Rows are points. To make a cloud, some directions were put in groups of two or more. Within a group, all points are equally far from the middle, so they leave a hole (a ring in 2 directions, a hollow ball in 3). The other directions are filled evenly. Then the cloud was stretched, turned, moved and blurred a little. Count the holes, and give their numbers of directions, smallest first.

Cloud (21 x 3):
[[-13   4  61]
 [ 25 -16  24]
 [ 11  21  11]
 [ 31 -43 -35]
 [ 66 -23  10]
 [ 36  57 -36]
 [-65 -47  43]
 [ -6   1 -84]
 [ 31 -44 -79]
 [-15 -74  32]
 [  7   8  54]
 [ 58 -83  45]
 [  7  38 -51]
 [-32 -16 -44]
 [ 33  51 -56]
 [-25   0  52]
 [ 65  22  13]
 [-20  -9 -44]
 [ 12 -25 -51]
 [ 54 -10 -46]
 [-28  36 -36]]
Holes: 0

Cloud (28 x 4):
[[  8  28  56  21]
 [-21 -27 -26  28]
 [ 53  32 -13 -58]
 [ 35 -72 -20 -38]
 [ 27 -55  -1 -68]
 [ 75  27 -25  37]
 [ 47 -44 -52 -55]
 [ 17 -73  -2 -41]
 [-11  35  58  29]
 [ 41 -25  93  18]
 [ 27   1  45 -32]
 [-16  21  61  13]
 [ 45  14  54  23]
 [ 34 -22  68 -35]
 [ -6  24  77  56]
 [ 56 -52  25  35]
 [-20  -4 -50  13]
 [ 79 -42  21  26]
 [ 14 -50  -8  30]
 [ 62   6  16 -61]
 [ 28   5 -65  35]
 [ 42  30   1  62]
 [ -1  64 -32 -24]
 [-13 -26 -25  46]
 [ 18  -5 -36  50]
 [ 35  52 -10  68]
 [ 59   7  38 -36]
 [ 29  28 -50  64]]
Holes: 1 (2)

Cloud (49 x 6):
[[  -2  -23  -29  -41  -61   12]
 [ -72    3   15  -69   29  -13]
 [  33   10  -48   -8    6  -27]
 [ -61   69  -20   27  -25   -9]
 [ -46   58    1  -12  -92   29]
 [ -10  -21    9  -43   33  -79]
 [ -38   10   -8  -88  -17  -68]
 [   1  -42    7  -16   47   34]
 [ -16   20   37  -98  -54    7]
 [   1   18   49   35   31  -13]
 [ -41   29   31  -37 -113  -11]
 [ -56    7   72  -54  -31   11]
 [ -59   41  -56  -13  -54  -26]
 [ -27   71    0  -16   56    3]
 [ -33   48  -18  -31   69   -4]
 [ -44  -37   26  -35  -98  -27]
 [ -81    5   -1   26  -58   32]
 [   2   -4   52   -4   24   48]
 [ -69   22  -61  -20  -43    2]
 [  50   48   -1  -14   24   33]
 [   7   -3   40   -6   37   50]
 [  50   50   23    3  -35   -7]
 [   7   29   -2  -60  -36   49]
 [ -43   19   41  -10  -25  -78]
 [ -43   79   11  -41  -85  -11]
 [ -77    4   44    6  -45   29]
 [ -35  -13   -8  -31 -107  -10]
 [ -59    6   22  -81   28  -37]
 [ -70   53  -10   10  -72   31]
 [  -9    4   18  -16   18   67]
 [ -48   11   74  -64  -53   -1]
 [ -47   43   -2  -32  -82  -62]
 [ -16   18  -24  -17   80  -16]
 [ -23   33   58  -12   -6  -66]
 [  24  -31   19  -12  -20  -68]
 [  26  -38   40  -45   57  -22]
 [  -9  -26  -41    0  -23   39]
 [ -30   92   11  -48  -59  -22]
 [   6    5  -19  -32    5   60]
 [ -26   56   31  -77  -73    8]
 [  -9  -53   22   38    6  -13]
 [  30  -36   13  -16  -32  -54]
 [  15    4   14   -9   42   56]
 [   8   33   39   -2   69   -4]
 [   4    7  -21   61    3   -2]
 [  14  -25  -19  -11  -68   -1]
 [ -60   28  -18   36    5  -31]
 [ -19   51   19  -77  -65   23]
 [ -48  -74   25  -25  -33   -8]]
Holes: 3 (2, 2, 2)

Cloud, 72 rows:
[[  37  -31   73    0   22  -16    5  -46]
 [ -42    5  -41  -18  -35    9  -60  -56]
 [  33  -19   51   -4   70  -16    9  -32]
 [  31  -32  -40  -21   44   41  -38  -39]
 [  25   37   10  -63   -4  102  -42   18]
 [ -10  -67   39  -43  -16   19    2  -29]
 [  28  -71  -31  -41   16   40  -12   23]
 [  12  -46   21  -77  -22   20   42   22]
 [  22    5    6  -55   74   27  -87   55]
 [ -42   15  -41  -60   45  -29  -52  -15]
 [  -8   25   -6  -23   61   37   32  -59]
 [  12  -37   30   11  -21   -5  -85    4]
 [ -38   11   77   36   63   12  -30   -6]
 [   9    6    3   35  -42  -48  -65  -41]
 [ -18  -53   35   74  -58   -4    7  -21]
 [ -14   69  -25   37   -3  -26  -77  -36]
 [ -29  -66   17   -4   26   13   59   25]
 [  -6  -17   27  -20   38   62   39  -41]
 [  67   22  -19 -105    9   66  -15   46]
 [   4   49  -43  -41   82    7  -95   -9]
 [ -87  -12  -15   -7   32    5  -24  -21]
 [ -60   12   15  -25   61  -28  -40  -34]
 [  64   40  -43  -56    9   -8  -71  -55]
 [  34   61  -29  -20   19   64  -65  -60]
 [ -38   -4   12  -11    5   54   -5  -78]
 [ -34   38   59  -48   -2   84    2    5]
 [  59   28  -51  -11  -31  -39   13    5]
 [ -70  -21   58   17   13   24  -23  -57]
 [ -37  -31   46  -28  -36  -30  -16  -43]
 [  61   43  -15  -74   19   19  -77  -45]
 [  19   44  -11   22  -53   62   -5   16]
 [  18  -28   10  -10  -48  -15   72   16]
 [  38  -31   10   51   47   12    3  -35]
 [  56   31  -14  -15  -38   -4   45   28]
 [  18  -45  -16  -50   70   13  -62   29]
 [  -5   18   84  -24   21   22  -17  -53]
 [  -9  -19  -75   -3   17   35  -16   48]
 [  41  -37  -11  -70   -5   78    0   43]
 [  39   78    5   19    5   43  -46  -46]
 [ -66  -45   43   19   26   29   36   50]
 [  -7  -46   16   47  -50   -5   53  -33]
 [ -49  -12   27  -18    8   84  -37  -26]
 [  21   10   90  -29   -6    7    1  -16]
 [ -71  -18   17  -20  -66   21   20   10]
 [ -22  -47   -2   48   -6  -28  -47   41]
 [ -37   28   -8   78   10   -3  -55  -33]
 [  21  -41   19  -77   -3    9  -31  -28]
 [  15   41   40  -33  -29  -42   -1  -52]
 [  45    4   -8  -11   73   71  -26   58]
 [  24  -21  -60   37   27  -13  -17  -16]
 [ -55  -34   21  -41   51   -8  -50    3]
 [  38   24  -23  -49   99   33  -77   10]
 [ -34   37   71  -53  -12   30   -2   38]
 [ -23  -52   29  -29   -6   53  -41  -29]
 [   7  -34  -18  -74  -58   21   -5    9]
 [  11   15  -52  -76   47  -27  -72   18]
 [   0    4   -7   43  -84  -26    9  -16]
 [  13  -49  -33  -47   29   13  -24  -41]
 [  35   51  -40  -36  -23  -12  -83  -58]
 [  28  -35   43  -66    6  -11   42   20]
 [ -33   15  -30   52  -12   27  -70  -31]
 [ -78  -40   46   -2   44   18  -27   -6]
 [ -28   56  -61  -19  -32    1  -80  -39]
 [ -45   39  -74    2  -15   20  -57   14]
 [ -58    1    1   11  -57   16   36  -52]
 [  19   21  -64   22    8  -50   -2    1]
 [  36   58  -74 -116   -5   17    0   13]
 [ -13    3    4   60    0    1  -82  -50]
 [ -30   62  -67  -77   16  -16  -62   15]
 [ -23   81  -12  -45   49   61  -94  -14]
 [ -10   60    2  -32   41   56 -104  -27]
 [  51  -31   43  -10  -40  -23   31   18]]
Holes: 3 (2, 2, 4)

Cloud:
[[ -98   -7    6  -14  -61    9  -44    6   -5]
 [ -16   27   46   29  -49   -7  -47   69   94]
 [ -76   16   67  -15  -29  -12  -41  -67  -80]
 [ -46  -63    3   39  -63  -36  -42   32   23]
 [  -3   75   62   53  -35   -7  -47    2   80]
 [ -48   25   22  -51  -63  -55    4  -70  -53]
 [  12   33   88   26  -35  -26  -22  -18  -45]
 [ -13  -53   22   34  -41   19  -21    9  -71]
 [ -20  -31   97   28   42    8  -11  -23   21]
 [ -26   75   47  -55  -29  -18    3  -55  -23]
 [  -8   38   58    8   21   18    7   77   49]
 [ -12  -36  -46  -16  -72   55  -51  -64  -30]
 [ -76   59   35  -17   12  -33    8   10   80]
 [  55  -48  -44   31  -61  -20  -10   45    4]
 [ -43  -11   85   60  -11   23    7   16  -21]
 [ -39   30  -81    5  -28   -1  -40   16    0]
 [  -4  -22  -26   53  -21   57  -26  -68    4]
 [ -12   42  -21  -24  -64  -63   13   12   79]
 [ -63   26  -34  -40  -13   45  -17  -59  -63]
 [ -41  -48   65  -83   -9   52  -38  -12  -19]
 [ -38   93    8   17   -6   -9  -20   12   51]
 [ -63   50  -18   55    5   11  -17   27   23]
 [  57  -41   27  -10   -3   20  -34    0   48]
 [  28    5    9   -4  -11   69   26  -29   93]
 [   1   48   63  -35  -29  -43   51   15   -5]
 [ -10  -38   18   31  -66   11   34   -2   38]
 [ -44   -8   -8  -34  -20  -34   23  -38  -65]
 [  10   28  -15  -40  -40   16   51  -30  -28]
 [ -47  -32    2   71  -56   -3  -33  -14  -37]
 [  26   -5   59   28   18   23   33   53   23]
 [   0   18   31  -30  -69   -3  -35  -47   70]
 [ -51  -32   52  -20   -9  -25   -6  -34 -100]
 [ -63   -8  -69  -56  -40   28  -35  -52  -77]
 [ -68  -53   25  -25  -56    3  -83  -32    7]
 [ -91  -34  -26  -18  -62  -22  -58  -43  -12]
 [  51  -32  -73   10  -20  -40  -36    7   -2]
 [ -55   10   97   43  -14   10   46   29   33]
 [ -19  -20   -7  -24 -102   37  -21   25   28]
 [ -13  -15  -37    6  -20  -12  -32  -46  -46]
 [ -23  -47  -17   -5   63   18    7  -34   44]
 [   7   18  -17  -21  -78   55   23    4  -15]
 [ -31   28  -17  -89    3   -8  -71  -14  -28]
 [ -26  -26   59  -25   36   78    5   -5   48]
 [ -27  -54  -42  -19   -4  -28  -32   47  -15]
 [  24   10  -12  -10  -92   -5  -29   61   32]
 [ -46   32   47  -23  -34  -54   33  -68  -23]
 [ -23   64   48  -33   25  -13   44   41   52]
 [ -10   32   33   -7  -84  -26  -65   71   49]
 [ -59   45   79  -31    9   40  -45  -44   37]
 [ -59  -14    2  -45  -38   61  -50  -70  -61]
 [ -41  -39  -30  -17    5   -5   25  -18   -1]
 [  23    1  -26  -16  -29   57  -65  -13   28]
 [ -38   55   44   50  -53  -90   23  -10  -34]
 [  19   30   63  -14  -55  -33  -91   48   30]
 [ -23    9   77  -11  -14   63  -16  -22   16]
 [ -51  -45   75  -65    2   -3  -12    2   48]
 [ -33  -18   23    4    6  -33 -106   32    0]
 [  13  -18   33   11   16   71  -47  -37   -8]
 [   7  -24   53   68  -48  -19  -16   13   36]
 [   5   13  -20  -47   21   -1   24   30   99]
 [ -25  -68  -61   64  -26   25  -26   49   72]
 [  40   28    7   27  -49   -5  -11   16   92]
 [ -15   16   18  -40   -8   46  -32   68  -51]
 [ -27  -27   -5  -41  -95   -1   -9  -86  -42]
 [  17   57   67  -43   12  -12   55   15    4]
 [ -11   59   47  -22   25  -57  -11   83   76]
 [ -59  -60  -39  -41  -49   29   16   35  -22]
 [ -36  -24    2  -32   69   31   28   -4   49]
 [-102   20   18   23  -40   47  -15  -42  -19]
 [   9   44  -48   -2  -12    9   36   23  107]
 [ -76    4   30  -21  -64   27  -57  -60  -22]
 [ -65  -16   -5  -23   25   29  -18  -11  -59]
 [ -23   80   68   11  -64  -17   40   65   11]
 [  23   22    9  -52  -45    5  -67   -5  -23]
 [   9   29   22   52  -60  -21    3  -35   38]
 [ -68    8  -41   -5  -44  -29   25   51  -70]
 [ -31  -12    8  -39   -8  -72    2    9    6]
 [ -51  -33  -21  -55   -5   65  -31   20  -18]
 [  32   10   19   18  -13   21   -3  -30  -72]
 [ -17  -40   37   18   23  -14   10   16   38]
 [ -56  -18   69   44   34    0  -17  -51   37]
 [ -31  -19  -42   -6    3    0   52  -34   40]
 [ -57    5   20  -15   20  -59  -35  -34   42]
 [ -23   16  104   -8  -29    3  -57   22    3]
 [ -27   38    3    7   48   58  -29  -62  -19]
 [ -62   28   68   38  -38    7  -49  -31  -32]
 [ -41  -39   12   -1  -58   68   12    5   31]
 [ -42  -18   51  -10   29   33   47   19    5]
 [   2    6   -7   30  -74   47  -18   49   23]
 [ -63  -47    5  -17  -12   28  -32   -8  -77]
 [  -2   -5   75   21  -43    8  -37  -23   36]
 [ -35   70   57  -16  -14   36  -21    6    9]
 [ -27  -12   19   30  -66   73   22   21  -13]
 [ -24  -30   -6   -2  -64  -26   30   68    2]
 [   0  -37   45  -65  -45   29  -64  -52    7]
 [  16    9   30   33   10   63    6   43   83]
 [  66   34  -36  -21  -16    4  -64   50   33]
 [ -47   14   30  -81   27   -7   55    5  -28]]
Holes: 1 (4)

Cloud, 106 rows:
[[-12   4  14  34   1 -24  78  -3  33]
 [-39  54 -19 -17  10  23  89  70  24]
 [ -4  41 -24 -50 -49  68 -10  -7 -14]
 [ 19 -20 -60  23  36  27  82  21 -10]
 [ -4  52  54 -20  -4  20 -96  33  32]
 [ 23   1 -43  16  42  68  34 -27  -7]
 [ 65  23  -5  -2  64 -18 -11  11 -14]
 [  6  16 -19 -45   7  43  44  60 -18]
 [ -9  14  43   5 -42 -40   3  81   3]
 [ 16 100 -51 -27 -15  10 -27  17  35]
 [ 67  22  25 -31 -50  35  -1 -11  28]
 [ 18  27 -56 -18 -45  63  12 -50 -19]
 [  9  30 -37  13 -21  -6  44 -66 -68]
 [-77  14 -13  17 -77  52  28   9  38]
 [-66  45  39  31  12 -36 -18   8  -5]
 [-30  58  -8   8  30 -37   1 -34 -26]
 [  4   9 -50  43 -33 -11  -1  27  38]
 [  1  14 -20 -49 -28 -26  33  46  80]
 [ -4  31  -9 -49 -55 -29  47  47  56]
 [-51  65  24  15 -37  20   4  47  90]
 [ 43  32 -84 -13  10   0  37  25  63]
 [ -7  58 -33 -47  37  44  57   5 -32]
 [ 12  53  22 -36 -40  34 -18 -35  76]
 [  8  48  30  13  60  13 -40  -6 -28]
 [-48  -5  64  47 -16 -23  -2 -28  17]
 [ 20 -12  60  11 -61  45 -45 -17 -20]
 [-63  60  36  15 -42 -22 -49  28  25]
 [  3  61  45  -9  17  48  23 -72 -22]
 [  4  15  32 -14 -32  38 -74  -3  49]
 [-69  47  17  65  25  35 -38 -21   0]
 [-33  33  82  64 -30  -6 -41   4  45]
 [  5   0 -59 -17 -52  -4  88   8  14]
 [-22  84  31  -4  -3  40 -11  25  58]
 [-66 -21 -18 -32 -31  20  63  17  -3]
 [-54  21  24  29  21 -43 -20  62   0]
 [  4  70   3  24  36  36 -40 -18 -18]
 [  4 -11 -43  -1  16  56 -36   0 -29]
 [-10  36   6 -60 -41 -17  76  46  32]
 [  4  24 -13  48  13  21 -60 -54  14]
 [-15  38 -52   0  62  44 101 -15 -10]
 [ 11  44   0 -24 -31  -9  44  80   9]
 [ 32  81  -9 -40  19 -11  93  26   1]
 [ 81  17  14   6 -38   8 -25   6  25]
 [ 15  40 -36  12  79   2  11  -7  19]
 [-20 -18 -10 -16 -45   9   4 -31 -50]
 [-83  35  -2  27  34  79   5  -8  27]
 [-11  37  19 -12 -56 -30 -17  75  86]
 [-24  16 -15  66  20   8 100  38 -21]
 [-37  22 -83 -14 -17  -9  75  34 -18]
 [  4  34  13  44 -19  -2  -7   0 -77]
 [-15  23 -64 -49  -2  43  48  66  26]
 [ 25  34 -36  25  28  65  98   9   0]
 [  3  36  24 -22 -45  -3 -15  75  96]
 [ 63  44 -23   3 -28   9   3 -26  40]
 [-55  73  34  20 -43  12  31   9  18]
 [-12  85  11  23  11   5 -38 -41 -16]
 [ 18  14 -15 -55   9 -13  19  27 -12]
 [-63  47  62  53  -9  10 -26 -12 -13]
 [  1  61 -61  30   9  58  17 -39  10]
 [ 10   4  32  13  44  -2 -28 -45  44]
 [ 59  12  -5   4 -33 -21  49   6  41]
 [-95  32  20  52 -17  21  24 -28   5]
 [ -2  13 -40  20  49 -22   4 -29 -24]
 [ 39  47  33   7  11  50  16 -74 -16]
 [  3   4 -11 -51   3   2  -2   0  75]
 [-76  12  25 -11 -52  39 -13  -8 -27]
 [-63  34  29  48 -14   3  74  30 -30]
 [-39  41 -29  -9 -38  10   7 101  75]
 [  2  26  21  37 -28  40 -18 -19  48]
 [ 46  74  31 -19  42  21  48   3   2]
 [ 34  27 -82 -20  -2  50  19  11  43]
 [-94  40  -9   4 -42   1  65  59  57]
 [-15  57 -48  27  -4  55 121   2  22]
 [ 20  56   8  34 -17  46  63 -31 -13]
 [  0  81 -62 -31   9 -15  76  45  28]
 [-71   3  25  41   1   5  29 100  88]
 [-30  79  19 -29 -11  30 -23 -30 -28]
 [ 39  36   7 -29  35  -8 -75   7  -8]
 [-39  32  76   8 -35  41 -52  11 -27]
 [-37 -64   8  27   4  38  54  21  -2]
 [-28  27   5 -29 -84  -5   8  -9  -8]
 [-64  47 -72  28 -23   7   3  14 -18]
 [-10  34 -15  -5  26  -9  98 -11  61]
 [ -8  38 -24 -17 -61  14 -55 -14  45]
 [ 61  39  -8 -30   9  39  85 -41  30]
 [  8   7 -83   8  19  10  81  48 -10]
 [ 60  50 -40 -22  47  27  11 -45 -18]
 [-63 -14  24  70  35  49  -9 -31 -13]
 [  8   3  68  18 -77  -9 -26  18  29]
 [-89  59 -18  17 -22  32  -2   0 -30]
 [-49  15  13  -3  11  65 -42  75  34]
 [ 11  25  42 -10  28  -8 -51   4 -54]
 [  2 -27  -6   2 -15   8  34  63  63]
 [ 23   0 -11 -37 -57 -36  70 -27   4]
 [ 34  -2  41  34  48  51  15 -24 -19]
 [ 15  22   5   3 -58 -24 -58  -8   2]
 [ 43  24 -72 -42  -3  11  34  34  51]
 [-29   4  30 -12  16  20  43  72 -23]
 [-30  45  62  24 -41   6 -59 -21  68]
 [ 15  62  13  40  -3 -45  20  -7 -21]
 [-91  39   6  25  21  -5   4   7 -10]
 [-30 -18  -6 -18 -54  25  11 -48 -38]
 [-44  75  18   7 -39 -12 -27  18   2]
 [-30  33  42 -16  20 -15  67  10  28]
 [-90 -14  47  32 -11  -6  23  60  21]
 [ 60  64 -62 -52  39  23  60 -16 -17]]
Holes: 2 (3, 3)

Cloud:
[[ -71   29   16  -49  -53   56  -20  -32   -7]
 [  36  -28  -55   34   22  -34   42    8    7]
 [ -22  -54   32  -54  -44   -3  -76  -40  -51]
 [  -6    6   34   -2   19   72   12  -92  -27]
 [ -39   54    2   58   34   66    9   15  -27]
 [ -15   63   28   16   64   22    3    5   71]
 [ -39  -21   41   77  -15   10   58  -31  -29]
 [ -53  -11   27   -1   38  -11   21  -80  -83]
 [  37  -40   -3   23  -36  -51   31   -7  -70]
 [   4  -25   -1  -46  -87   60   14    0  -20]
 [ -25  -63    3  -53   -3   -2   74  -41  -44]
 [  16  -32    0    0   69  -76   44    4  -17]
 [ -90   -9    6  -29   57  -20   39  -69  -48]
 [ -14   24   50  -10  -81   34  -26   26   -8]
 [ -65  -33    5   -8   73   -9   40   -2  -51]
 [-118  -25   32   11   -1   -4    2  -38   10]
 [ -32   36   23   -1   57  -76  -22  -22  -56]
 [  36  -34  -38  -29   18   19   90  -14  -10]
 [ -65   31  -21   -7  -27   91  -16  -21   17]
 [ -56  -64   36  -61  -12   48   17  -37  -28]
 [  -6    9   68    3   48  -66   23   38  -18]
 [ -40   25   15   45   82   62   25    6  -11]
 [ -20    3   45   40   19   61   66  -63  -20]
 [   4  -29  -52  -66   48   53   60    5    5]
 [  -1   49   21   38   11   55   77  -51   -9]
 [ -27  -63  -16   29  -57  -18   50   24   14]
 [ -12  -12   -3    6  115  -18   56   -8   -1]
 [  -1    9   41   34  -52   28   57   59   25]
 [  15   39  -76   14    1  -29   66   37   -1]
 [ -48   61    6    1   61   33   11   14   70]
 [ -41  -80  -22  -50  -16   33   -2   15   24]
 [ -75    6  -36  -50    7  -23   36   26  -74]
 [  -6   -8  -35  -61  -30   78   28  -23  -68]
 [  23  -53   54  -14   12  -17  -29   13   50]
 [ -91   33  -17   -5   52  -19   26  -60  -47]
 [ -82  -37   35  -32   54   32   48   11  -13]
 [   9  -31  -42  -46   37  -54   15  -61   21]
 [ -16   47  -57  -32    6    8  -37  -58  -79]
 [  21  -30   -7   54  -30   -3   40   48   43]
 [  27  -38  -71   -9  -42  -17   52   26  -12]
 [ -57    7  -54   40   10   13   62  -62  -43]
 [   3  -40    9  -54   71  -36  -24  -23  -56]
 [ -48  -25    0  -63  -32  -45   39  -60  -72]
 [  -2  -41   -2    1    5   56  -56   11   -4]
 [  47   22  -66   -4  -37  -39   24   48  -10]
 [ -12   15  -38  -51   10   35   55  -57   45]
 [ -12  -24    5  -59  -31   28   30  -17  -91]
 [  50   17  -23  -21  -26   21  -36   55   33]
 [  10   74   19  -22   61   16   15    7   45]
 [ -67   20   73   11  -27  -14  -38   21  -29]
 [ -71   16   72   17   -9   12   16  -66  -14]
 [  50   36  -43  -34  -47  -40  -20   -1    1]
 [ -59   36    4  -23  104   14   25  -47    5]
 [  27  -18  -84  -35   28   -1   29   30  -13]
 [ -12   62   40  -11   -9   20  -57   18   28]
 [ -17  -65  -43  -54    7   67  -10  -34  -26]
 [   0  -14    3   -8   64   37   91  -38   52]
 [  -9  -26   64   61  -38   -9  -14   21  -25]
 [ -38    2  -49  -34   36   34   29  -99  -55]
 [  -9   66   20   -3   18  -14    4   49  -69]
 [  -8   76   20   20   29   43   17   39  -51]
 [  65   14    4  -32   53   41   10   26  -21]
 [ -23  -65   33   24  -82    2   17   -1    7]
 [   5  -45   46   -6  -16  -49  -23   -3   61]
 [  -4   23    0  -58   -2   43    0    5  -90]
 [  16  -18  -21   41    4   20  -55  -18  -39]
 [ -41   15  -84  -27  -47  -45   24  -28    0]
 [ -22  -15  -16  -21  -54   29  -24 -106  -17]
 [   7   41  -30  -32   21   27   83  -37   28]
 [  42    4  -26    0   16  -40   44  -74  -14]
 [ -26  -29  -58   -3  -24    1   83    5  -61]
 [ -16    1    2  -18  -20  -15  -48   81   24]
 [  -8  -19  -34  -44 -100  -56    3    6    0]
 [  34  -12  -12   24   38   -5  -14  -26  -85]
 [  -4   -9   38   -5   36   45   14  -90  -54]
 [  39  -36   -1   26   21  -84   -3  -12  -28]
 [-111  -10   28  -14   13  -31   61  -36  -30]
 [  13   -9  -50  -11  -93  -41   33   29  -39]
 [ -17   77   28   26   12  -58   23   50   15]
 [ -68   49  -18  -49   13   73   52   -7  -23]
 [  -2   33   26   69   61   27   -4   11   48]
 [ -41  -52    7   36  -48   57   11  -55    8]
 [ -16   32  -26  -36  -28  -49  -55    9  -94]
 [ -71   82    5   30   25   26  -10    5  -19]
 [ -55  -13   54   39  -25   29   18   22  -51]
 [   5   12   30   80   16  -35   19  -46  -49]
 [  10   30  -25   20  -80  -22   13   53   33]
 [  23   41   38   53  -15   76   25  -14   29]
 [ -38   52  -37   13    4   37  105  -29  -23]
 [ -85  -10  -33  -10  -26   11  -25  -61   24]
 [   4  -20   13  -73  -43    3  -77    6  -58]
 [  45   28   15   44   82   -2   41  -12  -24]
 [ -28  -27  -68  -56  -50   29  -20    6  -70]
 [ -58  -13  -38   42   57  -19   62  -23   13]
 [ -63  -36    8   16   11  -30   81   52   20]]
Holes: 3 (3, 3, 3)
